Each row is a point. The points of each table are mixes of a few directions, plus a little noise. Count the directions of each table, and those that both share. Where both have some left over, give the other angles between the two spaces (their principal angles), to ten degrees, smallest first.
In the rows, 128 means zero.

First (4 x 3)
[[ 88  60 183]
 [136 142 117]
 [118 112 141]
 [169 198  72]]
Second (4 x 3)
[[129 130 127]
 [174 206  65]
 [ 95  71 174]
 [114 104 148]]
Directions: first 1, second 1, shared 1

First (8 x 6)
[[128 127 128 123 124 126]
 [128 108 132  60  78 102]
 [128 118 130  96 105 116]
 [128 156 122 221 196 163]
 [128 130 128 133 132 130]
 [128 149 123 197 178 154]
 [128  92 136   7  40  83]
 [128 145 124 185 170 149]]
Second (6 x 6)
[[128 135 126 150 144 136]
 [128  96 135  22  50  88]
 [128 155 122 219 194 162]
 [128 109 132  64  82 104]
 [128 146 124 189 173 151]
 [128 127 128 124 125 127]]
Directions: first 1, second 1, shared 1

First (9 x 11)
[[136 136 118  95 157 119 149 102 231 117 108]
 [129 160 128 107 130 131 124  92 178 142 109]
 [119 118 139 166  94 138 103 159   7 140 152]
 [127 190 131 100 122 139 109  68 185 163  96]
 [125 102 130 151 120 128 127 161  66 120 148]
 [132 102 123 128 143 118 146 145 145 107 134]
 [125 162 132 120 116 137 112 100 135 151 115]
 [127 129 130 132 123 129 124 130 113 132 130]
 [131  54 121 153 146 111 158 194  91  82 162]]
Second (11 x 11)
[[ 99  75 137 138  98 166 157 118  94 168 130]
 [157 123  96  85  84 129 128 135 132 103  84]
 [126 128 139 109 145  83 117 111 135 129 111]
 [139  93 128 128 149 122 117  75 140 174 132]
 [117 197 140 101 134  60 118 188 135  51 102]
 [ 89 143 154 158 142 129 141 154 109 126 153]
 [151 131 108 176 139 200 125 123 137 146 176]
 [131 149 134 120 149  94 114 129 140 114 124]
 [115 207 137 162 152 127 123 197 133  66 160]
 [129  85 126 134 124 150 135  93 122 171 134]
 [151  72 107 102  94 149 133  88 126 163 102]]
Directions: first 2, second 4, shared 0; angles 50, 80

First (10 x 18)
[[105 134 113 102 110 136 107 160 107 154 106 158 125 119 150 183  99 144]
 [102 123 139 128 157 140 132  94 128 119 125 118 132 126 130 103 163 133]
 [109 126 134 126 145 137 130 107 126 125 123 123 130 126 131 115 151 134]
 [149 121 140 150 143 117 143 106 147 106 149 108 131 136 110  88 145 111]
 [127 133 127 128 122 139 137 117 125 131 119 114 126 128 128 114 144 140]
 [141 123 129 133 130 112 123 142 135 122 143 139 129 131 123 138 108 111]
 [153 130 121 132 108 116 127 152 132 131 135 133 126 131 124 142 101 120]
 [105 120 130 118 146 122 110 136 124 128 130 154 131 124 138 155 115 121]
 [124 140 121 121 109 149 138 122 117 142 106 112 124 125 133 120 145 153]
 [166 129 125 142 110 112 135 144 140 123 143 122 126 135 115 123 108 113]]
Second (11 x 18)
[[118 129 128 124 133 133 126 123 124 131 122 129 127 126 133 130 134 134]
 [119 129 127 123 128 133 127 126 124 131 122 129 128 126 132 131 132 133]
 [126 131 124 119 110 136 132 135 119 137 125 131 129 124 129 131 123 136]
 [121 131 124 116 110 140 132 135 116 139 122 131 129 122 131 132 125 139]
 [123 128 128 127 132 130 126 125 127 128 125 128 128 127 130 129 131 130]
 [150 128 127 134 113 119 134 140 133 125 141 127 129 130 118 124 113 118]
 [114 113 151 174 249  90  95  69 172  78 126 116 124 150 134 115 174  93]
 [120 131 124 116 111 140 132 134 117 139 122 131 128 122 132 132 126 140]
 [134 130 125 123 109 131 134 138 123 134 131 130 129 125 126 129 120 131]
 [119 132 124 116 111 140 131 134 116 139 122 131 128 122 132 133 126 140]
 [164 127 125 136 100 115 139 149 135 125 150 127 129 132 112 122 103 113]]
Directions: first 3, second 2, shared 1; angles 30

First (11 x 32)
[[130 184 124 149  72  83  55 176 138 148 129  14   7  76 103 147 157 133
  178 139  46 147 179 148 107 205 135  65 159  86 165  77]
 [ 97 120 157 118 111 189 140 177 107 134 139 166 126 103  65 137 141 160
  124 122  90 107 168 161 146 111 100 111 149 110 179  98]
 [116 150 127 158 149 111  80 160 150 151 158 142 158 124 193  98 146 171
  135 173 162  86 175 159 144 118 139  74 126 119 137 128]
 [130 117 125 103 173 137 125 100 134 125 111 172 176 175 158 113  82 176
  111 136 132  84 110 118 132  73 177 138 147 149  99 173]
 [153  69 140  88 145 146 166  87 111 110  90 206 169 142 106 152 105  89
   86  80 140 146  67 109 103 114 143 187 143 131 106 122]
 [154 122  92 128 147 119 174  96 144 111 121 141 167 152 166  92 133 132
  123 124 176 140 116 101 180 107 152 138  80 155  68 182]
 [189  70 123  93 125 111 152  92 124 111  74 192 141 114 116 151 134  71
   94  64 137 178  76 110 110 157 169 165 140 107  88 101]
 [155 164 109 196 126  11  38 123 168 154 157  56 106 103 245 122 167  64
  149 171 199 156 128 135  74 212 127  92 106 109 116  95]
 [ 89 148 147 125  88 165 154 142  98 119 141  58  64 118  41 159 119 108
  149 119  69 148 125 121 112 138  64 154 130 137 175 115]
 [ 81 168 112 150 124 162 187 123 120 114 169  54 123 161 111 103 119 143
  156 160 140 125 136 104 174  90  65 147  68 181 130 193]
 [114  96 154  99 150 175 136 135 114 129 118 207 172 140 105 135 104 161
  101 118 116  91 126 143 125  84 139 139 160 126 145 124]]
Second (8 x 32)
[[118 128 114 105  96 191 223 129 105  99 119 104 100 129  37 123 133 137
  140  95  87 158 133 104 194 106  97 154  93 150 121 162]
 [119 171  98 164  93 129 156 161 139 125 159  58  91 103 121  95 178 139
  166 146 134 152 182 130 197 148  94  89  71 132 126 145]
 [127 142 134 156 112 107  82 171 139 149 147 125 113  87 148 125 169 129
  138 145 135 126 172 163 125 164 121  79 134  94 156  84]
 [122  91 151  80 102 203 190 138  91 109  98 173 114 115  16 158 120 129
  111  73  65 144 119 126 143 110 113 162 151 120 151 110]
 [141 101 162 129 173  72  19 118 141 159 119 196 171 131 209 155 101 114
   95 145 157  87 100 157  26 143 173 120 198  96 145  74]
 [138 115 156 144 157  72  22 138 145 162 131 176 155 114 205 146 125 117
  108 152 157  95 126 165  48 156 161  99 183  89 151  69]
 [129 113 129 104 141 144 156  98 118 115 111 141 141 155 111 135  97 126
  116 113 120 127  94 107 122 103 135 164 132 148 112 152]
 [128 163  79 142 152 106 176  70 145 106 139  51 140 190 176  87 100 133
  150 155 170 135  98  73 168  95 129 157  61 194  63 228]]
Directions: first 6, second 3, shared 3

First (9 x 32)
[[153 138 135 119 126  83  96  92 183 152 129 135 123 129 144 117 123 147
  105 121 138 149 111 134 211 154 103 160 111 121  86 102]
 [160 158 104 127 114 103 128  99 199 183 146 112  99 155 148 132 160 139
  128 139 123 127 129 116 177 153 137 105 112  97  83  96]
 [116 158 135 127 143 156 142 138  81 120 128 107 134 109 119 133 123 139
  142 134 113 117 120 133  87 111 141  90 145 132 162 157]
 [ 75 106 179 105 187 124  80 167   7  54  89 133 175  73  82  73  81 185
  159 104 168 154 128 189  57 114  90 171 158 193 174 164]
 [145  87 114 151  77 199 190 146 112 124 154 148 129 178 141 121 122  36
   61 101  78  77 181 111 139 154 117  97 145  83 189 124]
 [101 163 132 101 188  78  75 140 103 134 108  93 125 100  98  94 151 232
  217 144 182 161 123 169  65 124 134 126 133 167  92 125]
 [142 121 138 155  83 202 191 119 110 107 143 149 142 126 152 178  89  30
   45 119  60  91 109  87 164 107 134 105 136  99 196 165]
 [100 110 124 116 158  87  92 148 124 114 108 127 127 116 106 117 146 176
  192 141 180 156 131 143  72 114 137 162 120 166  90 120]
 [160 111  91 150  76 118 158 102 233 164 147 148  97 165 163 187 157  67
  103 149 112 121 120  70 181 123 159 137  92  94  79  99]]
Second (10 x 32)
[[129 155 151  72 186  94  93  77  84 154 139 156 141 167 129 116 134 103
  141  98 100 143  75  88 117 128 104 106 136 141 108 155]
 [186 142 124 100 203 117  92  76 155 188 183 135 143 233  84 112 158 137
  115 123  97 138 123 130 130 117 133  91 109 114 111 147]
 [175 154 119  53 189  52  83  68 146 140 192 139 166 131  97 173 120  86
   94  83  72 150 144  98 128  74 153  71 117 170  96 143]
 [ 98 147 153 104 132 106 125 121  76 112 107 142 124  99 148 130 125 101
  143 106 117 142  88  87 114 136 101 127 154 144 127 142]
 [108  92 112 124  69 132 132 149 165  90 106 136 147  31 157 151  59 118
  129 118 168  88 156 172 138  99 171 147 102 158 117  98]
 [ 58  88 156 135  79 194 128 137  78 128  43 169 119 108 196  64  74 147
  205 133 208  63  45 171 119 171 104 193 111 117 123 119]
 [118 137 111 151  83  94 164 174 135  67 128  95 121  30 127 188 130 106
   88 126 104 158 190 101 132 105 144 123 157 152 148 116]
 [138  99  96 164  76 144 150 169 189 100 131 104 131  75 122 156 105 141
  103 145 149 111 198 171 142 107 173 140 106 132 140  98]
 [119 140 149 185 144 183 150 147  85 166 108 116  86 233 120  64 197 175
  156 172 134 146  86 118 117 196  69 151 155  64 160 148]
 [151 124 109 198 117 162 159 166 161 137 142  89 102 176  95 120 177 169
  108 175 128 144 175 145 135 148 130 134 135  86 159 123]]
Directions: first 5, second 4, shared 0; angles 50, 70, 70, 70
